Each row of a before or after table is a point. The points were changed in one or more steps. Then noise was added and the rows were shuffled. The steps act on how far a point lies along the listed directions, d1 being the first. Name the steps. A step turns or swaps two directions, mirrors them in a line or flattens them onto one, adds a multiple of one to another, or multiplies one. Angles are multiples of 10 degrees, from the lower direction toward the higher: turns from -170 to 170, lines from 10 to 170 but not 90. Use the fewest steps. Two steps may share a direction if one is a turn and the other turns, adds or multiplies; they go together, in the order done. Otherwise the lowest direction goes first.

Directions:
(1): [41 21]
(2): [-21  41]
Before (12 x 2)
[[ 13   1]
 [ 24  40]
 [-25 -54]
 [ -7 -37]
 [ -3  34]
 [  6  84]
 [-34 -32]
 [  2  34]
 [ -3  24]
 [ -6  10]
 [  2  -6]
 [-42 -65]]
After (12 x 2)
[[ 15  -3]
 [-34 -27]
 [-37 -45]
 [-17 -32]
 [  5  40]
 [  6  24]
 [-51 -57]
 [  3  -2]
 [ -5  13]
 [ 20  84]
 [ 25  35]
 [  1  32]]
Steps: turn d1 and d2 by -10 degrees

Directions:
(1): [-53  24 -20  22]
(2): [ 14 -34 -43  32]
(3): [ 35  50 -12  21]
(4): [  1   9 -43 -48]
Before (14 x 4)
[[  0  19 -16  26]
 [ 50   0   3 -21]
 [ 56  -4  38  14]
 [ 48   8  36 -13]
 [  2 -27  -2 -69]
 [ -8 -10  11  -8]
 [ 21 -35  23  66]
 [-34 -29 -33 -69]
 [ 28  25 -16 -31]
 [ 48  20 -20  31]
 [ 12 -26   0  -2]
 [-29 -38   5 -79]
 [ 34 -19 -15 -17]
 [ 49 -12  42  27]]
After (14 x 4)
[[ 23 -52  37 -24]
 [ 54  46  -5 -22]
 [ 27 -24  47 -20]
 [ 25  11  42  34]
 [ 21 -11 -17 -12]
 [ 42  74 -40  -2]
 [-14 -71 -29 -27]
 [-22 -16   5  31]
 [  3   6 -10 -20]
 [  6 -49  32  48]
 [ 12 -58  21 -31]
 [ 48  71 -30 -45]
 [ 44 -10   3  11]
 [ 43 -16  35   8]]
Steps: turn d3 and d4 by -110 degrees; multiply d4 by 1.3

Directions:
(1): [  9 -47   4  21   6  31   4 -69]
(2): [ 18  37 -34 -19 -46  18 -44 -29]
(3): [-49  53  28  36  18   1 -13 -28]
(4): [-40 -28 -13 -28  -5 -64 -21 -26]
(5): [-24 -11 -72  40  21  12 -11  19]
Before (12 x 8)
[[  2  86   9 -22  -9 -16 -10  87]
 [-22  11   6   2  14  11   2  10]
 [-16  24 -46  44  21  33  -4  26]
 [-42 -16  -2   8   1 -43 -23 -39]
 [-10   4  15  17   9  31   5  -8]
 [  8  38   1  19 -12  10 -13  13]
 [ 10  13 -18  29  12  28 -12  -5]
 [ 18  41  10 -15 -25  20  -3  18]
 [ -1   2  29   6  11   7   5 -17]
 [ 11  20  28  16  19   8  11 -25]
 [ -6 -21   3  -1  -8 -11   4 -16]
 [ 85 -53 -37 -38 -40  24  22  21]]
After (12 x 8)
[[ 26 -29 -19   0  11   0   9 -13]
 [ 33  17  90 -61 -16 -28  17   6]
 [ 10 -11  26  -1  -1 -20  11  18]
 [-10  -7  48  -8  12  -9  18  -7]
 [-63  72  20  57  11   9 -21 -50]
 [ -4  20 -20 -19   7 -23   1  66]
 [  3  -6  -1 -31  -5   5   5  16]
 [  9 -24 -19  10   3  -3   1  15]
 [  1 -21 -19  -5  -6  12  -3  12]
 [ -6  -4 -14  18  -7   8   0  -7]
 [ 11 -26 -14  -1  -1   7  -3  -9]
 [ -4  -1 -17   7  15  -9   0  27]]
Steps: turn d1 and d5 by 70 degrees; turn d2 and d3 by 160 degrees; multiply d4 by 0
